Each point is reached from the start by the listed moves, each made once or not at all, plus a little noise. Say if it took an odd or an even number of moves. Then give how often each move was made.

Moves:
(1): -16  21
(2): -26  -7
Start: -17  12
Points:
-59  26 => even (1, 1)
-35  34 => odd (1, 0)

Moves:
(1): -6  32  29
(2): -29  25  0
(3): -11  -34  41
Start: -18  5  -5
Points:
-34  2  65 => even (1, 0, 1)
-24  37  24 => odd (1, 0, 0)
-29  -30  37 => odd (0, 0, 1)

Moves:
(1): 30  31  -7  -15  -4  -20  29
(2): -29  24  -6  21  -20  11  -17
(3): 9  -30  44  3  6  -2  2
(4): 10  8  4  -6  -1  20  -26
(5): -32  2  10  -22  -47  18  17
(6): -22  -52  -15  40  -29  17  -44
Start: -14  29  -6  -17  -14  41  36
Points:
-25  31  35  1  -29  65  -7 => odd (0, 1, 1, 1, 0, 0)
2  17  -25  3  -48  56  -5 => odd (1, 0, 0, 1, 0, 1)
-8  67  3  -59  -66  57  57 => odd (1, 0, 0, 1, 1, 0)
-14  26  -6  -21  -10  40  34 => even (0, 0, 0, 0, 0, 0)

Moves:
(1): -11  15  -12  -19  -10  -32  10  22  21
(2): 10  18  -17  -1  0  -3  4  28  13
(3): -4  -45  23  17  -17  -22  59  -37  1
(4): 5  -9  14  -15  -16  25  8  8  -16
(5): 21  -4  14  -11  -9  -10  0  -1  31
(6): 1  9  52  -22  1  -25  10  -21  17
(7): 42  -12  -17  -6  48  23  -28  -45  18
(8): 21  26  -22  14  -3  -15  -11  -15  15
(9): 36  17  22  -13  -19  7  -28  18  -22
Start: -20  -6  -18  9  16  0  1  12  -4
Points:
44  10  -49  -28  45  -20  -14  18  78 => even (1, 1, 0, 0, 1, 0, 1, 0, 0)
66  37  -71  -13  41  -36  -26  2  92 => odd (1, 1, 0, 0, 1, 0, 1, 1, 0)
18  -35  95  -25  -35  -14  48  -24  -26 => even (0, 0, 1, 1, 0, 1, 0, 0, 1)

Moves:
(1): 7  -23  10  15  -6  6  -12  36  -15  -13  -8  -4  -11  -7  0
(2): 9  -10  16  -45  11  43  -8  53  -46  0  -6  -3  -9  43  11
(3): -8  -12  -3  -46  -22  -7  36  -33  9  20  9  3  -3  -9  5
(4): 28  -13  -5  -4  1  -11  14  0  2  0  -5  10  -3  -31  -13
(5): 27  0  10  3  -15  6  18  13  -6  -3  -25  15  -35  -7  -11
(6): 18  -20  -1  -29  -18  -15  15  -22  -32  -5  -22  -13  6  -36  -21
(7): 17  -32  -7  -17  10  -7  -9  -22  21  25  3  -6  41  31  15
(8): 4  -12  14  3  6  -16  10  37  0  3  -26  -16  9  1  -14
(9): 1  18  -27  41  -24  10  5  36  -25  22  2  6  -42  -15  -20
(10): 1  13  0  -5  11  6  -5  14  24  -18  -9  -6  18  13  9
(11): -10  -7  -23  -13  -9  -5  8  -22  0  13  8  8  -13  -2  -16
(12): 12  -13  -9  4  13  -23  -6  5  15  2  -16  7  8  -2  16
Start: -7  -13  8  2  -6  6  -11  3  22  -3  -9  2  -8  -23  9
Points:
0  -74  -20  -32  -76  -22  54  32  -38  38  -51  -11  -64  -88  -58 => even (1, 0, 1, 0, 0, 1, 0, 1, 1, 0, 1, 0)
32  -42  -28  -84  -47  54  33  42  2  52  -30  17  -50  32  4 => odd (0, 1, 1, 0, 1, 0, 1, 0, 1, 1, 1, 0)
81  -85  16  -43  -23  -32  35  7  2  17  -86  -8  11  -65  -40 => odd (0, 0, 0, 1, 1, 1, 1, 1, 0, 0, 0, 0)
36  -57  31  -33  1  43  -19  95  -40  -18  -29  4  -30  -19  4 => odd (1, 1, 0, 1, 0, 0, 0, 0, 0, 0, 0, 0)
